Each row of a before or after table is a point. The points were changed in one or more steps. Then noise was added and the rows were shuffled. The steps act on how far a point lies along the listed directions, d1 being the first. Write out the steps. A step turns or swaps two directions, mirrors them in a line or flattens them onto one, adds a multiple of one to another, or multiplies one. Angles are multiples of 10 degrees, from the lower direction toward the higher: turns from -170 to 170, lines from 10 to 170 but not 90. Use the fewest steps. Two steps may share a direction if one is a turn and the other turns, adds or multiplies; they go together, in the order done. Otherwise the lowest direction goes first.
(in the rows, 128 means zero)

Directions:
(1): [119 166]
(2): [166 137]
Before, 8 rows:
[[161 102]
 [156 101]
 [ 79 149]
 [ 92 142]
 [118 112]
 [112  93]
 [155 114]
 [160 158]]
After:
[[111 166]
 [162 144]
 [103  97]
 [151 147]
 [142 115]
 [156  99]
 [ 92  88]
 [162 146]]
Steps: turn d1 and d2 by -70 degrees

Directions:
(1): [165 158 133]
(2): [150  95 155]
(3): [108 147 167]
Before (8 x 3):
[[140 127 129]
 [109  67 162]
 [151  91 123]
 [128 118  85]
 [151 158 126]
 [122 154 139]
 [129 119 179]
 [107  71 152]]
After, 8 rows:
[[133 150 148]
 [160 134 144]
 [141 129  85]
 [136 119 130]
 [103 111 170]
 [ 67  91 127]
 [124  86 111]
 [ 70 100 119]]
Steps: turn d1 and d2 by 50 degrees

Directions:
(1): [172 129 104 153]
(2): [148 169 158 119]
(3): [150 113 118  80]
(4): [144  93 167 138]
Before (10 x 4):
[[155  77 108 113]
 [113 121 123 164]
 [121 113 149  67]
 [113 104 153  98]
 [118 141 136 138]
 [113 108 163 115]
 [128 135 157 159]
 [165 138  64 114]
 [152 180 125 124]
 [163  92  83 111]]
After, 10 rows:
[[122 157 133 156]
 [118 127 161  94]
 [176 153 129  95]
 [162 132  61 115]
 [126 123 154 160]
 [117 127 168 110]
 [113 124 129 144]
 [178 151 100  98]
 [126  85  95 145]
 [119 105 148  70]]
Steps: mirror d2 and d4 in the line at 70 degrees

Directions:
(1): [152 147 103 145 152  81]
(2): [ 94 149 151  89 140  99]
(3): [ 90 135 146 180 130 122]
(4): [127 127 123 128  67  98]
(5): [160 171 167 135 119 139]
Before, 8 rows:
[[139 112  92 137 107 139]
 [175 153 109 186  88  66]
 [ 86  97 132 154 128 137]
 [122 108  76 142 133  96]
 [108 121 113 141 123  87]
 [156 134 110 114 141 140]
 [173 106  87 148 156 131]
 [134 168 175 162  87 102]]
After, 8 rows:
[[140 111  91 137 114 140]
 [173 152 112 187 106  74]
 [ 88  95 133 154 128 132]
 [109 123 114 142 130  90]
 [123 110  76 143 137  99]
 [171 106  86 146 151 129]
 [134 167 175 161  98 105]
 [157 132 110 115 136 138]]
Steps: multiply d4 by 0.7

Directions:
(1): [115 138 158 105 130 154 124 189]
(2): [129  86 159 139 142  95 171 140]
(3): [150 128 153 170 174 146  99 125]
(4): [118 176 170 110 137  98 129 103]
(5): [ 82 105 155 150  93 129  97 117]
(6): [122 148 104 158 126  79 110 166]
Before:
[[142 105 115 159 145 138 140  76]
 [148 103 131 139 134 133 123  95]
 [126 162  65 100  87 120 131 147]
 [129  61 117 191 118 129 129 123]
 [ 98 104 153 205 133 101  80 148]
 [126 150  80 149  98 127 109 158]
 [132 195  88 104 132 148 108 152]
 [ 89 125  86 169 112  65 123 112]
 [111  92  73 132 116 131 136  67]
 [135  97 112 124 104 125 127  99]
 [127 104 102 127  93 132 132  97]
 [161 102 124 130 118  99 179  86]
 [143 143  57 136 112 141 104 140]]
After:
[[159 138 116 106 112 135 149 115]
 [145 163  89 123 145 111 145 127]
 [134 147  66 108  93 102 152 136]
 [144 115 131 135 128 149 109 107]
 [139 129 111 147 139 161 120  93]
 [129 111 109 119 101 140 114 107]
 [ 84 107 157 206 121 109  64 153]
 [121 110 103 123  87 141 121 100]
 [150 128  58 143 118 125 122 130]
 [130 134  82 157 103 112 123 145]
 [105 108  72 123 109 151 116  81]
 [ 79 141  87 160 103  88 100 127]
 [115  84 118 179 107 159 101 140]]
Steps: flatten d1 and d2 onto the line at 40 degrees; multiply d5 by 1.3

Directions:
(1): [170 109 144 103 177 120 128 165 121]
(2): [122 114  97 129 130 189  97 147 103]
(3): [169 143 103 116 142 153 130  86 169]
(4): [111  85 108 154 138 137 172 146 163]
(5): [171 130 141 189 121 136 143 122  99]
(6): [156 145  86 120  86 107 134 170 133]
Before, 9 rows:
[[ 84 114 104 182 117 141 145 127 137]
 [134 107 152 124 185 119 143 175  99]
 [138 167 107 136  94 134 122  84 113]
 [ 95 117 106 174  75 149 159  96 128]
 [ 92 131 154 132 115 113 122 100 129]
 [100 134  91 108 118 132 110 131 142]
 [145  92 151  97 138  83 170 178 119]
 [196 139 153 120 180  84 119 114 115]
 [148 129 135 147 155 138 146  58 175]]
After:
[[126 118 102 118 138 139 107 163 113]
 [167 143  85 169 102 160 134  90 150]
 [ 63 129 161 137 152 123 143  92 128]
 [126 143 103 108  94 113 121 131 150]
 [ 96  96 162  84 164 130 151  85 150]
 [165 121  99 127  89  97 168 172 131]
 [135 142 145 146 162 128 113  40 133]
 [125 127  98 149 116  96 150 171 141]
 [182 149 109 125 117 116 133 141 102]]
Steps: turn d1 and d6 by -100 degrees; turn d2 and d3 by -60 degrees; turn d2 and d5 by 50 degrees; multiply d4 by 0.7

Directions:
(1): [186  85 143 120 155 152 115 154 129 107 147]
(2): [144 125 158 176 140 131 108  62 123 124 122]
(3): [138 180 150 128 174 121 125 147  88 155 145]
Before, 10 rows:
[[193  85 132 111 160 146 125 185 117 109 156]
 [104 137 109 113 117 122 134 151 125 143 120]
 [176 101 146 118 142 146 118 149 129 116 146]
 [130  91 102 111  74 133 119 141 149  95 125]
 [ 92 137  92 125 106 118 138 119 135 153 122]
 [ 99 138 135 111 129 120 148 125 116 148 136]
 [192  81 164 172 166 161  99 108 128 101 136]
 [168  89 147 136 133 152 116  93 148 101 118]
 [176  87 143 136 122 155 117 129 136  90 132]
 [102 140 124 129 109 120 146 120 133 133 120]]
After:
[[192  78 163 171 165 159  98 107 133 101 137]
 [ 99 131 120 130 101 123 148 115 140 130 118]
 [ 88 122  87 127  95 119 140 114 144 147 117]
 [162  56 133 136 106 160 118  82 172  86 108]
 [106 141 110 112 117 121 136 151 125 142 119]
 [174 103 147 119 146 145 117 152 124 117 147]
 [196  99 136 114 170 145 124 190 104 116 162]
 [118  31  73 110  19 142 122 119 192  63 105]
 [100 154 140 110 141 119 149 131 105 154 143]
 [171  61 132 134  95 161 119 118 157  77 123]]
Steps: multiply d3 by 2.5

Directions:
(1): [141 123 115 135  90 141 131 165 112 134 198 155]
(2): [ 83 126 159  96 134  85  93 171 115 136 128 138]
(3): [135  68 133 110 147 108 172 113  85 118 129 148]
(4): [ 85 121 123 119 155 132 122  79 144 149 184 112]
(5): [142  93 131 188 130  87 114 128 155 166 125 140]
Before, 8 rows:
[[105 138 119 145 158 124 106  68 156 157 151  98]
 [ 90 101 138 127 129  74  93 151 119 149 124 152]
 [ 99 116 110 119 153 134 130 108 146 137 147 126]
 [139  76 138 114 144  97 121 153 112 125 139 148]
 [ 74 140 140  92 158 110 101 101 147 139 146 114]
 [ 93 135 160 128 128 118 102 180 105 143 168 150]
 [161 135 115 150 148 137 149  87 133 121  57  96]
 [140  65 131 108 123  88 158 163  60 127 123 163]]
After, 8 rows:
[[100 118 108 122 151 135 129 107 147 139 145 127]
 [ 65  99 132 122 147  76  90 125 128 161 153 142]
 [185 139 118 156 140 136 152 110 129 109  30 104]
 [ 72 129 157 123 139 120 100 155 112 155 197 143]
 [130  60 128 109 130  86 157 149  63 135 138 159]
 [111 141 120 146 153 122 104  76 154 155 147  99]
 [ 60 137 138  89 167 115  97  86 152 150 166 108]
 [130  74 134 113 149  98 121 141 119 133 154 144]]
Steps: add 0.7 times d2 to d4

Directions:
(1): [ 89 144  94 125 148  90 129 145 138 169  96 135 110  78]
(2): [153  56 134 146 123 153 101 129 116 164 104 125 142  97]
(3): [173 134  93 186 166 128 163 107 126 108 136 135 116 107]
Before, 14 rows:
[[123 112  88 141 149 122 123 136 122 159 109 140 131  88]
 [132 146  96 158 153 118 149 117 133 122 128 134 108 103]
 [171  87 131 163 140 158 141 104 118 120 123 120 139 122]
 [ 67 160 109  77 129 107 123 150 136 163 113 129 114 117]
 [129  80 149 138 105 148 104 142 106 139 114 126 140 126]
 [121 136 111 128 137 123 132 129 134 129 133 128 119 120]
 [111  92 105 143 128 121 111 132 136 161  89 128 125  70]
 [154 128 127 166 134 140 151 102 119  88 132 132 128 109]
 [172  89 137 159 150 153 123 126 117 129 132 122 140 122]
 [108 145 163  73 100 139 120 133 123  94 140 122 119 169]
 [168 132 119 154 131 134 168 115 119 106 131 113 135 135]
 [149  94 112 152 153 131 131 133 108 164 115 136 127  86]
 [133 126 109 141 145 120 127 123 141 137 116 137 130 108]
 [132 120  93 150 146 110 122 139 136 165  91 138 129  82]]
After:
[[ 82  70 194  38  65 153  59 159 117 160  99 113 139 142]
 [196 119  82 207 165 129 185 107 118 119 112 122 123  87]
 [153 138  66 195 187 110 178 107 133 132 107 134 109  69]
 [181 125  85 218 173 132 176  92 117  94 123 138 113  62]
 [ 82 141 182  31  70 154  95 143 126 120 154 116 145 209]
 [148 193  95 153 152 107 166 117 142  89 143 140 120 145]
 [135 180  88 145 156 115 161 120 127  96 153 140 122 139]
 [149 152 104 156 157 122 150 110 142 104 138 139 126 128]
 [146 145  83 180 192 103 156 132 131 140 118 134 110  80]
 [ 64 145 132 101 108  99 107 162 122 153 103 132 122 117]
 [ 93 189 109 119 130 104 153 122 149  91 136 130 111 135]
 [141 131 116 139 133 138 136 121 128 113 148 127 124 137]
 [143 183  87 160 178  99 183 120 122 113 147 144 105 109]
 [193 146  83 207 171 139 177  89 128  79 152 137 108 118]]
Steps: turn d1 and d2 by -120 degrees; multiply d3 by 2.5

Directions:
(1): [157 132 128  86 118 146 147 136 163 127 138  93 167 142 133 171 147  66]
(2): [127 167 106  99 161 145 138 154 175  97 138 142 157  91 123 110  88 162]
(3): [152 113 101 139  63 103 160 163 104 132 103 134 150  90  94 127 101 121]
(4): [ 95 132 131 126 117  97 115  75 188 165 107 120 128  99  81 129 135 123]
Before, 13 rows:
[[125 102 121 137  53 100 129 122 149 162 110 116 140 102  94 148 132  92]
 [ 51 169 142 118 208 125  73  84 229 141 119 142 117 104 107 113 119 171]
 [116  92 145 155 108  92 117 124  63 141 118 153  88 131 139 104 130 167]
 [128 112 146 138 111 125 133 140  74 126 126 147 121 143 118 132 121 104]
 [ 92 116 170 129 150  97  85  77 154 152 115 116  92 153 126 162 157 101]
 [157 102 127 139  89 108 147 118 133 144 110  94 138 140 113 140 142  82]
 [109 104 143 158 122 101 117 130 115 128 135 139 100 122 120  94 122 155]
 [135 120 130 118 142 137 121 121 147 135 143 102 133 146 152 152 179  93]
 [ 95 123 159 153 144 102  89  79 124 145 124 134  90 126 126 127 128 136]
 [ 96 160 135  82 158 147 115  90 222 139 136 135 142 102  97 136 118 144]
 [ 97 184 104  73 189 162 129 120 224 106 145 146 154  87 107 107 117 185]
 [ 95 152 137 100 135 109 118  89 201 156 119 108 143 106  79 131 121 135]
 [147 117 127 129 123 139 130 130  92 105 129 119 123 161 169 142 123 112]]
After:
[[160 107 142 136 130 135 134 127 109 125 132  96 123 176 160 133 152  94]
 [112 121 135 132 119 113 110  78 149 135 111 111 117 137 129 144 137 108]
 [148 107 143 133 122 158 119 164  83 112 159 120 118 176 188 144 145 106]
 [113 108 146 155 135 114 117 137 116 119 140 141  98 123 130  89 116 163]
 [151  91 129 155  66  83 141 168  73 132  98 136 118 121 114 158 112 101]
 [134 111 133 165  98  96 125 140  73 126 117 146 114 106 119 121  97 140]
 [ 96 118 159 134 140 121 106  98 111 134 130 144 105 147 118 127 140 110]
 [144 107 113 130  97 116 136 131 133 147 121 106 143 119 120 150 165  86]
 [ 98 106 156 153 140  99 107 102  92 143 124 156  80 131 144  99 134 176]
 [150 138  80 134  88 115 158 231 103  98  97 163 169  60  99 113  54 160]
 [149 163  73  77 122 160 175 191 170  94 130 152 184  68 100 113  85 166]
 [164 135 110 109 103 141 160 201  89  97 135 120 155 130 133 132  92 133]
 [165 141  98  95  89 155 174 196 119 103 133 145 172  93 114 141  83 131]]
Steps: turn d1 and d2 by -10 degrees; turn d3 and d4 by -150 degrees
